Rows are points. Each copy is the shape, with its points in the same order, stretched, turned, moved and blurred by noise. Some copies are also mirrored. Which?
In the rows, zero is written as 128.

Shape (7 x 2):
[[159 158]
 [ 84 199]
 [ 91  87]
 [ 58  91]
 [128 140]
 [141 104]
 [130 173]]
Copy 1 (7 x 2):
[[158  78]
 [ 83  53]
 [108 157]
 [ 72 158]
 [130 103]
 [145 133]
 [133  67]]
Copy 1 is: mirrored
Copy 2 (7 x 2):
[[133 175]
 [212 116]
 [ 87  60]
 [111  24]
 [126 129]
 [ 82 126]
 [162 152]]
Copy 2 is: mirrored
Copy 3 (7 x 2):
[[ 87 112]
 [111 182]
 [185 114]
 [193 131]
 [124 124]
 [144  91]
 [104 142]]
Copy 3 is: mirrored

Shape (9 x 3):
[[129 107 128]
 [145  89 151]
 [ 85 131 172]
 [163 122 129]
 [189 153 139]
 [ 79 132 196]
 [138 118 102]
 [ 65  65 160]
 [204 189 126]]
Copy 1 (9 x 3):
[[133 119 114]
 [151  87 112]
 [189 163 101]
 [135  98 153]
 [143 104 198]
 [214 160 107]
 [ 97 121 121]
 [165 126  42]
 [140 120 228]]
Copy 1 is: mirrored
Copy 2 (9 x 3):
[[130 147 151]
 [109 140 186]
 [ 83 189 112]
 [126  99 154]
 [114  58 139]
 [ 58 199 112]
 [164 122 140]
 [103 236 161]
 [126  27 105]]
Copy 2 is: mirrored
Copy 3 (9 x 3):
[[144 123 136]
 [160 110 154]
 [159 170 118]
 [128 128 172]
 [126 141 199]
 [187 183 121]
 [107 117 142]
 [182 131  83]
 [100 157 220]]
Copy 3 is: mirrored
Copy 4 (9 x 3):
[[132 149 132]
 [132 167 153]
 [ 71 126 111]
 [155 126 165]
 [154 106 189]
 [ 61 129 122]
 [162 144 119]
 [ 71 199  89]
 [179  63 196]]
Copy 4 is: mirrored

Shape (10 x 4):
[[129 123 158 131]
 [120 104 164 155]
 [128 126 183 114]
 [120 174  68  90]
 [177 150  69 116]
 [157 195  68  45]
 [ 96 148 198 164]
 [106 136 140 119]
 [123 105 178 155]
 [112 100 133 117]]
Copy 1 (10 x 4):
[[146 122 167 166]
 [139 140 139 182]
 [137 111 173 168]
 [117 106 164  76]
 [172 105 158  81]
 [133  57 200  53]
 [113 175 173 180]
 [127 128 151 139]
 [149 137 149 192]
 [121 108 128 164]]
Copy 1 is: only turned
Copy 2 (10 x 4):
[[131 124 156 150]
 [128 113 148 178]
 [114 137 188 148]
 [130 141  88  66]
 [179 111 104  86]
 [141 159 120   7]
 [117 179 148 203]
 [109 139 127 126]
 [125 108 171 187]
 [ 99  90 145 138]]
Copy 2 is: only turned
Copy 3 (10 x 4):
[[133 118 143  82]
 [116 104 124  74]
 [136 117 167  67]
 [124 182 193 200]
 [176 163 151 182]
 [179 196 231 215]
 [ 85 138 131  39]
 [116 135 166 117]
 [120 100 114  56]
 [116 104 161 123]]
Copy 3 is: mirrored

Shape (11 x 6):
[[107 147 147 120 158 115]
 [136 179 151  91 153 133]
 [100 134 111 109 145  69]
 [123 188 116 118  50  66]
 [146  88 145  88 160  79]
 [109  59 127 159 102 126]
 [133 167 129 153  77 182]
 [110  90 235 132 112 233]
 [144 153 121 158 160 122]
 [134 139 171 119  10  67]
 [127 138 112  92 139 124]]
Copy 1 (11 x 6):
[[122 113 161 141 143 122]
 [107 108 186  90 159 131]
 [152 136 156 114 135  78]
 [156 179  91  51 152  89]
 [155 117 188 112  74 102]
 [129 119  91 163  64 110]
 [101  94  75  94 158 160]
 [ 17 130 121 187  82 203]
 [171  84 133 127 143 146]
 [134 226  81  47  92 108]
 [129  87 151 109 147 100]]
Copy 1 is: only turned
Copy 2 (11 x 6):
[[ 88 153 129 101 120 100]
 [113 163 160  69 103 109]
 [ 96 147 108 145 174 141]
 [122 107 121 153 127 213]
 [117 141 154 159 172  76]
 [118  54 105 159 154  94]
 [135  74 121  81  83 145]
 [101  45 197  22  52  44]
 [110 161  95 134 110 108]
 [116  45 166 161 118 189]
 [132 135 132 108 137 111]]
Copy 2 is: mirrored
Copy 3 (11 x 6):
[[125 141 170 135 186 127]
 [133 161 164 182 191 147]
 [153  93 155 136 198  93]
 [123 122 140 212 114  51]
 [218  96 160 127 182 133]
 [128  97 134  67 105 132]
 [ 53 174 104 169  92 143]
 [ 86 191 207  87 102 227]
 [122 166 102 133 178 115]
 [159 123 181 190  58  59]
 [132 114 135 167 173 141]]
Copy 3 is: mirrored

Shape (14 x 8):
[[183 133  89  83 137  99  83 180]
 [189 203  87 173 199 115 108 148]
 [ 82 115 121 200 129 104 151 181]
 [169 137 147  91  45 152 118  95]
 [ 53 110  60 142 173 108 146 145]
 [121 191  86 184 165 144 154 154]
 [165 167 160  63 147 151 127 177]
 [100  85 179  67  96 141  81  68]
 [106 113  97 158 170 117 128 154]
 [132 126  81 163 148 186  78 163]
 [161 116 148  72 132 144 120 147]
 [109 164 124 137 163 169 171 172]
 [141 160 138  47  59 175 119  80]
 [163  89 139  93  78 179 162  60]]
Copy 1 (14 x 8):
[[170 122  92 111 137 117 114 224]
 [220 115  94 205 134 144 164 160]
 [ 86 124  70 168  73 146 142 130]
 [114 191 185 107 142 115 122 155]
 [138  66  85 114  44 133 190 117]
 [164 121 108 189  96 176 189 134]
 [132 103 158 147 172 151 128 191]
 [ 86 115 176  78 142  79 108  78]
 [129  97  75 147  97 124 169 131]
 [139 150  68 132 159 163 162 131]
 [117 118 138 123 155 114 137 176]
 [119 102 130 171 120 175 187 142]
 [135 158 224  81 142 133 140 139]
 [ 95 172 181 105 129  88 197 139]]
Copy 1 is: mirrored
Copy 2 (14 x 8):
[[144 146  88  55 165 133 130 205]
 [126 142 129 108 228 176 207 169]
 [130 135  99 173 151  72 174 138]
 [160 108 141 102  78 168 103 144]
 [144 161  32 157 182 108 123  78]
 [150 131 109 175 209 151 182 136]
 [187  70 136 102 203 148 124 166]
 [132  90 112  91  98 140  36  68]
 [118 123  70 134 181 119 142 121]
 [ 93 133  65 149 167 166 115 162]
 [160  72  99  88 157 146 107 152]
 [180  86  97 184 211 144 148 129]
 [192  95 131 114 103 199  66 113]
 [158  68  85 119  70 188 101  80]]
Copy 2 is: mirrored
Copy 3 (14 x 8):
[[122 105 224  79 133 111 103 163]
 [183 118 125  37 141  92  44 133]
 [ 92 166  98  37  65 133 162 124]
 [134 131 166 222  80 123 124 176]
 [ 53 113 106  38 173 103 170 172]
 [149 174  92  41 118 105 101 158]
 [120 168 218 137 162 119  86 120]
 [ 42  77 176 235 130 147 121 132]
 [ 97 117 122  53 140 131 145 119]
 [133 108 140  72 150 197  98 176]
 [118 134 208 145 152 134 124 125]
 [117 190 115  85 152 129 129 142]
 [108 136 180 240 137 109  92 198]
 [151 119 131 229 135 150 180 160]]
Copy 3 is: mirrored
Copy 4 (14 x 8):
[[170 165  87 153 178 138 109 173]
 [147 211 165 145 203 155 175 147]
 [173 137 103 154  75 102 205 164]
 [110  96 153 142 100 183  55 147]
 [112 182  67 139 108  55 187 137]
 [116 202 134 147 119 157 194 138]
 [177 182 123 126 119 161  78 112]
 [129  99 150 144  88  80  32 105]
 [146 155 102 140 130  85 177 131]
 [140 142 107 198 146 138 160 113]
 [164 139 115 124 129 131  84 113]
 [135 196 112 123  90 141 156 101]
 [ 80 139 143 138  88 171  24 121]
 [ 80  67 131  93 110 142  70 100]]
Copy 4 is: mirrored

Shape (13 x 9):
[[168 113 188 136 191 152  94 212 101]
 [121  78 213  78 117 156 142 147  92]
 [135 109 117 113  92 172 110  80 118]
 [ 91  70 147 138 148 115 117  96  91]
 [123 148  89 124 169 143 188 148  90]
 [ 79 156 149 101 170 147 108 112 147]
 [164  77 126 190  53 133 151 118 134]
 [228 116 122  90 175 113 132 131 123]
 [132 111 147 132 152 171 160 106 130]
 [143 128 138 142 123 114 144  92 133]
 [ 69 109 132  84 157 173 100 137 150]
 [157 131  84 137 141 145 156 187 142]
 [145 100 161 115 112 150  88 120 130]]
Copy 1 (13 x 9):
[[ 98  97 117 187 179  75 144 205 118]
 [ 30 145  98 129 108  67 158 149 116]
 [ 71 108 120  89 136 171 161 124 108]
 [ 92 146 140 176 146 110 132  74  94]
 [154 169  74  89 166 115 143  92  81]
 [115 193 168 115 160 120  60 134 114]
 [111 109  89 153  75 156 221 112 141]
 [ 94  90 156 100 195  85 191 183 168]
 [ 86 186 116 127 164 116 165 135 118]
 [124 161 159 121 128 121 161 119 124]
 [ 68 163 117 125 159 126  65 118 139]
 [144 118  72 105 148 131 140 136 152]
 [ 68 101 143 134 129 136 146 156 140]]
Copy 1 is: only turned
Copy 2 (13 x 9):
[[116 141 248 131 146  68 176 172  55]
 [161 102 226 179 106  68 190 165 163]
 [170  80 155  99  80 167 123 144 155]
 [168  70 157 169 131 131 157  99  95]
 [165 113 107  89 163  72 130 163  82]
 [130 131  91 123  77 113 186 127 100]
 [128 103 192 158 152 185  51 141 158]
 [193 183 179  59 167  95 161 138 105]
 [175 129 148 145 129 133 151 163 106]
 [159 139 127 141 116 129 111 114 122]
 [115  91 117 115 105 137 218 155 125]
 [103 137 136  70 182 117 124 179 107]
 [140 113 191 125  94 142 152 141 144]]
Copy 2 is: only turned
Copy 3 (13 x 9):
[[149 138 207 128 181  52 159 190 167]
 [136 191 134  45 172  93 132 198 177]
 [188 121  57  96 146 134  99 133 168]
 [104 133 127  80  77 141  76 169 179]
 [114 134 150 130 154 164 105  92 122]
 [185 186 138 118  93 158 133 146 144]
 [ 48 119  37 128 151  91 100 137 131]
 [141  73 151  90 174 119 197 119 148]
 [130 157 117 110 145 131 119 111 181]
 [108 126 100 101 104 124 131 122 121]
 [193 196 123 124 130 187 117 175 187]
 [107 140 128 164 186 149 144 111 123]
 [169 140  99 103 143 101 141 177 168]]
Copy 3 is: mirrored
Copy 4 (13 x 9):
[[249 176 114 226 100 159 191 126 137]
 [212 138 185 129  93 138 100 178 154]
 [125  94 182 127 117 154  79 120 131]
 [159 129 179 153 130  85  99 115 169]
 [126 173 191 182 183 150 167 113 109]
 [138 154 127 127 146 171  89 154 186]
 [101 107 182 137  70  95 116 118  90]
 [200 166 134 131 130 160 178  73  89]
 [139 152 182 144 119 155 107 115 144]
 [125 147 149 114 124 125  95 122 122]
 [140 118 156 137 142 185 124 144 204]
 [129 157 159 173 152 172 207 108 110]
 [171 113 143 133  97 148  98 136 143]]
Copy 4 is: only turned

Shape (16 x 11):
[[179 147  90 185 138 139 139 141 141 111 206]
 [172 163 140 170 161 162 101  88 127 181 140]
 [113 131  98 146 108  47 114 127  70  95 128]
 [155 164  82 132 121 107 137 116 112 120 165]
 [ 47 119 111 162 155  69 123 142  94  98 121]
 [177 148  85 172 141 143 199 107 110 169 173]
 [ 99  91 125  91 163  82 101 169 147 176 111]
 [ 77 132 173 123 116  59 109 177  77 120 113]
 [125  98 113 143 148  61 126 104  65  77 137]
 [182 208 168 141 193 176 178 123 136 165 133]
 [ 75  69 162 116  94  90 129 146 122 103  97]
 [ 94  82 158  88 169 119  97 172  84 139 134]
 [147 166  53 133 134 149 141  92 123  96 170]
 [133 152  85 125 123 110 155 117  76 122 182]
 [176 115 118  93 185 172 129 220 123 175  65]
 [ 76 114  78 141 104 104 109 150  39 109 129]]
Copy 1 (16 x 11):
[[168  77 145 127 183  83 201 106 123 183 210]
 [161 146  84 145 169  95 121  69 165 219 123]
 [ 73 108 138 160  78  89 137  90 138  52 169]
 [110 133 122 141 143  68 174 100 127 143 185]
 [ 80 104 136 148 131 122 121 116 123  21 129]
 [169 160 146 151 163  37 227  94 136 179 159]
 [141 129 118 109 111  72  58 185 163  65  92]
 [ 90 145 165 174  77 113  48 112 101  52 123]
 [ 67  74 155 136  77  88 165  96 132  68 121]
 [175 192  94 148 189  64 135  97  44 245 109]
 [118 140 188  97  66 150 102 133 132  46  95]
 [ 96 111 164 139  94 120  59 180 139 103  69]
 [ 90 127 106 105 161  93 223 119 126 158 192]
 [ 72 138 149 159 142  65 185 114 128 143 174]
 [216 144  64 152  84  98 103 221 119 156  92]
 [ 67 112 141 184  87 142 156 131 177  66 150]]
Copy 1 is: only turned
Copy 2 (16 x 11):
[[148 113 161 129  98 120 136  33 172 114 129]
 [ 77 163 128 102 167  98 107  45 177 175 108]
 [ 80 110 143 167 106 175 142 113  68 111  54]
 [122 109 111 146 119 138 140  50 105 117 109]
 [ 65 158 149 138  79 158 167 140  75 140  75]
 [136 150 149 123 165 112 121  12 122 128 187]
 [125 113 114  85 136 153 106 181 104 205 114]
 [ 51 125 138 159  98 136  93 200  76 149  59]
 [ 80 121 165 116 119 164 145 101  71  87  74]
 [113 227 109  89 162  33  69  40 136 152 142]
 [ 86 117 145 153 142 130 139 216  90 140  94]
 [ 82 116 129  76 104 168  97 191 131 145 117]
 [128 129  91 132 105 145 186  17 126  90 121]
 [100 103 118 138 104 151 142  54  92  98 137]
 [185 215  86  88 154 173  53 162 187 162 117]
 [ 68 123 124 176  81 228 161 135 112  99  85]]
Copy 2 is: mirrored
Copy 3 (16 x 11):
[[158 121 128 218  97 127 135 161 127 175 219]
 [135  89 125 170 113 180 117  93 104 167 104]
 [154 148 137 140 127  26 149 181 172 174 121]
 [149 113 140 154  89  92 122 158 136 168 161]
 [111 138 126 174 129  48 211 176 140 131 102]
 [198  86 151 163  84 148 162 124  84 170 175]
 [ 88 146 143  90 122 161 200 163 189 139 102]
 [121 163 172 129 147  49 174 110 203 138  86]
 [172 168 142 156 135  57 168 200 138 173 107]
 [161 123 129 163  68 172 135  33  48 128 123]
 [142 149 159 101 191  93 160 173 194  87 101]
 [109 165 175 141 110 163 187 148 199 121  72]
 [147  97 115 185  73 103 101 186 107 135 162]
 [164 108 170 165  77  82 148 160 138 167 151]
 [172 150  93 107  37 219 166  96 202 119  85]
 [154 113 143 173  87  61 169 181 208 140 100]]
Copy 3 is: only turned
Copy 4 (16 x 11):
[[200 106 101 182 165 165 154 160 126 169 132]
 [116 103 164 122 190 152 158 184 167 137 137]
 [132 118 108 145 110  55 158 117 106 136  30]
 [160 110  85 139 135 100 162 152 135 167 102]
 [ 81 109 113 157 105  90 160 127  63  95  58]
 [166  78 121  99 134 139 128 201 118 202 135]
 [ 89 100 156 132 109  81 114  84 123  74 165]
 [ 83 152 166 145  56  78 154 102  94 106  72]
 [130 119 107 115 149  71 160  99  81 145  39]
 [109 113 158  80 116 198 200 176 162 162 190]
 [ 63 136 142 141  71  95  98  66 101 127  63]
 [ 99 165 158 110 115  90 123  98  82  86 137]
 [163 113  31 137 172 116 162 174 133 168 107]
 [152 129  85 126 127  76 153 168  93 179  97]
 [162 129 155  60  81 172 120 113 162  43 209]
 [136 147  91 135 104  55 116 162  77 105  39]]
Copy 4 is: only turned

Shape (16 x 12):
[[170  98 166 136 163 131 129 122 182 124  97 141]
 [ 99 113 196 128 196 127 172  88  94 174 124 135]
 [122 122 155 101 168 128 167 122 136  92 141  78]
 [ 91 102 187 113 105 121 168 142 154 151 164 117]
 [ 67  96 141 195 143 159 111 114 173  53 132 108]
 [164 128 136 100 176 124 178 112  68  66 178 117]
 [129 187 128 156 117 120 123  88 137  85 146  77]
 [ 98 123 156 133 170 159 164  79 124 136  96 153]
 [ 85 137 135 111 144 162  65  99 190 185 131 147]
 [134 113 140 143 127 181 135  97 125 130 143 108]
 [149 165 129 150 145 158 201 125 189 202 166 123]
 [155 147 140 109 129 172 111 142  99  49 136 131]
 [109 106 170  70 141 124 169 108 154  91 121 120]
 [110 214 102 109 153 121 112 153 140 108 113 142]
 [ 88 139  94 100 120 100  99 103 122 116 112 121]
 [108 131 116 138 116 151 138 137 102  73  77  45]]
Copy 1 (16 x 12):
[[174  79 116 197 139 102 106 111 110 150 116 102]
 [173 180 110 119 130  82 114  52  82 134 222 157]
 [152 163 116 148 128  94 172 109 110 138 150  96]
 [156 161 172  95 154  91 105  91  81 122 116 122]
 [ 99  80 109 132 192  37 193  97 103  88 128 110]
 [143 210 118 126 138 142 162 176 124 110 176  90]
 [ 69 143 113 155 113  60 151 125 153 130 137 108]
 [164 126 138 121 121 103 131  52 107 120 204 145]
 [110 101  91 170 116 130  86   7 114 129 141 132]
 [ 88 112 130 118 142 122 132 106  80 134 167  96]
 [108 141 159 170  52 119 115 109  60 118 151 110]
 [149 125  88 102 146 132 148 167 126  91 130  65]
 [198 152 162 127 118 100 149  65 131 133 128  96]
 [147 169  65 160  75 105 138 114 167 105  99 143]
 [129 148 128 148 131 128 129  74 179 160 114 159]
 [131 109 107  99 123  81 189 124 113 179 114 113]]
Copy 1 is: only turned
Copy 2 (16 x 12):
[[118 110 150 127 109 155  87 176 157 155 109 136]
 [135 160 141 150 153 189  99 106 243 101 143 165]
 [120 133  80  91 115 169 100 138 200 127 148  98]
 [ 86 171  58 176 117 131 100 152 209  78 116 131]
 [122 170  80 101  62 192  73  67 209 171  73 126]
 [176 119  86  56 144 130  59 124 174 121 197  79]
 [152 141  74 114 108 152 117 101 136 182 142  35]
 [182 147 109 124 134 201 115 101 209 142 149 174]
 [ 88 144 126 164 120 151 156  97 153 187 129 171]
 [139 146  81 114 136 170  91  84 136 133 142 132]
 [142 129 100 144 199 112 127 158 158 134  84 133]
 [155 144  85  60  85 140 100 111 107 152 180  91]
 [142 142  54 123  89 172 105 155 214 132 169 131]
 [164 132 122 105  98 105 196 143 137 178 154  84]
 [152 105  85 143  87 137 176 102 145 154 178 106]
 [155 119  66  91  79 191 145  96 123 113 139  85]]
Copy 2 is: only turned

Shape (15 x 12):
[[ 87 107 141 131 128 175 134  88 138 125 118 103]
 [146 130 173 145 134  96 148 145 116 195  96 108]
 [113 164 104 117 178 159 105 129 152 108 134 161]
 [170 148 139 182 129 130  90 145 136 133  75 177]
 [ 93  84 119  91  89 180 147 109 181 165 138 135]
 [138 125 108 122 153 113 129  93 161  78 143 125]
 [143 161 180 146  80 109 119 176 113 137 125 145]
 [148  85 174 140 132 104 128 177  84 140 130 127]
 [111 115  81 143 120 166 161 136 150 112 149 105]
 [146 156 120 148 173 124  81 162 172  88 112 132]
 [186 110 197 128 162 122 167 151 114 142 111 127]
 [145 138 152 145 129  75 112 180 106 133  66 162]
 [129 123 122 149 145 127 106 122 147 138 163 144]
 [160 117 180 146  99  98  99 190 117 157  95 109]
 [106 140 140 167 175 124 123 140 186  96 127 170]]
Copy 1 (15 x 12):
[[150 148 132 103 186 121 116 142 112 180 136 115]
 [ 85 131 145 171 122  90 156 172 198 147 120 114]
 [194 103 100 115 162 108 141 131  73 102 140 107]
 [130  87 114 143 109 115  98  96 118  91 122  94]
 [135 151 162 103 216 150 173 173 130 126  87 105]
 [173 124  92 113 113 161 132 142 123 102 159 123]
 [100 131 121 141 127  91 138 120 102  97 111 151]
 [ 88 158 148 147  77 109 170 145 134 175 120 123]
 [146 100 140 125 149 141 150 150 126 160 136 153]
 [179 107  88 139 134 109 148  91  87 102 162 117]
 [120 162 170 174  83 117 143 156 143 137 127 109]
 [105 107  97 186  99 109 152 143 121  96 112 106]
 [141 117 115  98 117 120 152 134 144 135 134 126]
 [ 75 145 136 163 121  98 164 117 137 143 122 119]
 [194 115  90 131 125 116 154 112 119  95 103 133]]
Copy 1 is: only turned
Copy 2 (15 x 12):
[[125  94 146 107 114 108 147  99 236 140 138 127]
 [ 51  96 164 141 109 102 153 165 147 169  85 127]
 [187 124 137 129 135 121 115 111 131 156 130  84]
 [107  86 110 155 168  70 167 136 109 166 110 147]
 [142  74 131  98  66 134 108  88 155 136 161 125]
 [130 159 139  95 171 119 107 139 138 102 152 106]
 [ 79  94 125 131 166 100 110 125  84 154  64 135]
 [ 49 165  96 155 141  79 141 115 130 144  94 115]
 [158 126 159 101 117 134 109 105 145 117 124 176]
 [180 155 125  88 179 118 141 116 105 165 137 120]
 [ 43 135 159 162 138  42 101 138 123 155  99  93]
 [ 64 126  77 160 170  82 145 162 108 174  87 128]
 [138 129 138 119 141 139 141 101 122 134 139 109]
 [ 62 123  95 104 143  93 170 131 111 162  80 151]
 [145 122 138 123 168 128  98  96 119 185 155 104]]
Copy 2 is: only turned
Copy 3 (15 x 12):
[[133 110  97 149 157  75 134 120 138 168  89 126]
 [ 68 163 119 117 165 132 136 156 107 116 156  81]
 [185 102 123  84 121  89 134 111 148 145 149 146]
 [153 179 128  97 105  89 166 178 157  76 161 111]
 [132  90  83 160 117 106 185  79 142 180 114  94]
 [181 143 107  85 138 123 150  96  99 143  81 169]
 [140 102 136 139 144 134 168 186 125  67 153  87]
 [ 84 144 175 141 129 165 126 175 133 130 111 106]
 [172  96  75 128 114 151 118  96 154 159 105 144]
 [169 132  98  42 124 102 148 152 120 115 140 186]
 [ 99 174 141  80 181 175 168 171 144 138 115  81]
 [ 86 169 155 122 130 112 161 173 146  66 176 152]
 [176 131 133 118 108 122 122 121  98 151 120 108]
 [ 71 138 124 108 131 134 156 196 113  83 136 108]
 [203 147 113 112 153  98 163 144 128 152 159 177]]
Copy 3 is: only turned
Copy 4 (15 x 12):
[[152 102 112 133  45 109 162 131 120  79 128 117]
 [107 160 144  35 136  98 133 151 180 158  90  80]
 [179  92 140 197 127 176 125 147  94 113  96 146]
 [139 133 166 143 181 124 175 131 104 181 143  94]
 [137 149  98 152  76 153 164 137 153   7 135 132]
 [140  91 148 149 119 149  97 127 121 133 152 146]
 [ 58 129 134 121 141 131 171 111 184 166  80  76]
 [ 87 123 150 108 127  83  97 145 193 149 108  43]
 [118 117 132 157  85 112 154 169 111  82 116 155]
 [148  84 192 163 162 127 142 129 131 140  95 136]
 [139 123 140  86 134 110 111 192 216 199 126  71]
 [ 91 120 131  94 206 104 119 137 157 176 118  75]
 [133 126 175 147 113 161 122 120 113 111 109 103]
 [ 71 142 167  92 148  65 154 108 207 146  85  65]
 [152  65 165 125 148 180 145 157 116 126 126 106]]
Copy 4 is: only turned

Shape (16 x 12):
[[119 111 122 176  83 222 139  75  77 130 176  77]
 [133  73  72 134 198 140 126  88 142  82 132 163]
 [126 146 156 153 152 205 136 111 141 171 109 111]
 [123 126 110  73 145 122  93 101 180 159 120 201]
 [176 168 117 139 193  86  71 146 110 136 214 112]
 [ 89  80 127  79  98  99  53 118 102 123 142 164]
 [125 141 149  93  82  85 190 199  25  91 192 144]
 [224 101 135 181 145 147 146 159 191 124 187 178]
 [159 103 132 155 119 124 178 134 106 128 127  99]
 [121 163 163 182 111 192  69 137 185 102 118 181]
 [102 117 145 191  71 100 179 141 111 130 142 140]
 [ 46  85 207 107  89 115 118 144 115 175 166 206]
 [129 143 173 157 116 140 109 119 195 110 137  50]
 [ 93 101 140 158 102 178  84  93 136 159  64 114]
 [134  57  94  94 150 180 153 141  92 117  80 192]
 [200  83 148 156 156 119 101  36 120 111 168 148]]
Copy 1 (16 x 12):
[[148  64  77 145 125 213 168  99 132 185 159 137]
 [111  75  94 123 120 120 168  65  86  65 129 178]
 [109 110 109 138 148 157 167 152  72 168 154 122]
 [ 80 126 131  74  76 122 183 148  83  95 145 158]
 [150 115  54 114 110  60 130  80  99 183 183 134]
 [145 105 104  73  47 146 144 117 117  93 135 116]
 [213 156 165  92 102 148  78  59 136 159 146 125]
 [170 103  96 107 159  80 161 150 102 140 164 205]
 [160  97 138 156 127 121 140 112 114 149 125 136]
 [ 97 127  76  78 155 160 147 184 120 120 168 135]
 [160 108 131 120 120 135 105 127 138 162  88 134]
 [146 100 135  27  74 159  92 158  89 146  96 123]
 [106  54 126 137 146  98 150 149 136 180 176  78]
 [100  94  99 136 110 176 177 174 113 114 121 101]
 [145 144 152 116 113 177 182  93  57  44 120 166]
 [131  47  79 149  73 120 132 125  90 127 171 193]]
Copy 1 is: mirrored
Copy 2 (16 x 12):
[[116 103 101 124 219 235 112 192 144 128 220 124]
 [105 109  90 148 191 140 181  52 123  86  69 192]
 [111 156 166 170 223 180 175 142 128 148 134  79]
 [149 168 167 134 141 129 204  78  45 124  96 151]
 [190 146 155 123 171  98 113  93 233 122  93 217]
 [129 122 131  73 115 108 135 115  62 111 131 125]
 [ 93  43 143  97  35  97 154 163 177 214 166 226]
 [ 99 208 132 163 129 179 152 147 188 113  69 158]
 [106 110  89 166 131 147 147 132 165 170 138 120]
 [ 79 196 198 123 181 201 125 110 109 137 100  97]
 [ 50 144  97 132 121 150 139 135 166 174 182 123]
 [ 45 155 182  96 102 103 201 187  52 112 185  93]
 [133 162 168 163 170 182 128  82 173 121 155  64]
 [107 159 128 125 218 168 126 111  73 145 129  39]
 [ 85  79  92 115 146 142 196 134  61 154  60 132]
 [143 131 122 197 179 161  82 147 125  66 137 209]]
Copy 2 is: mirrored
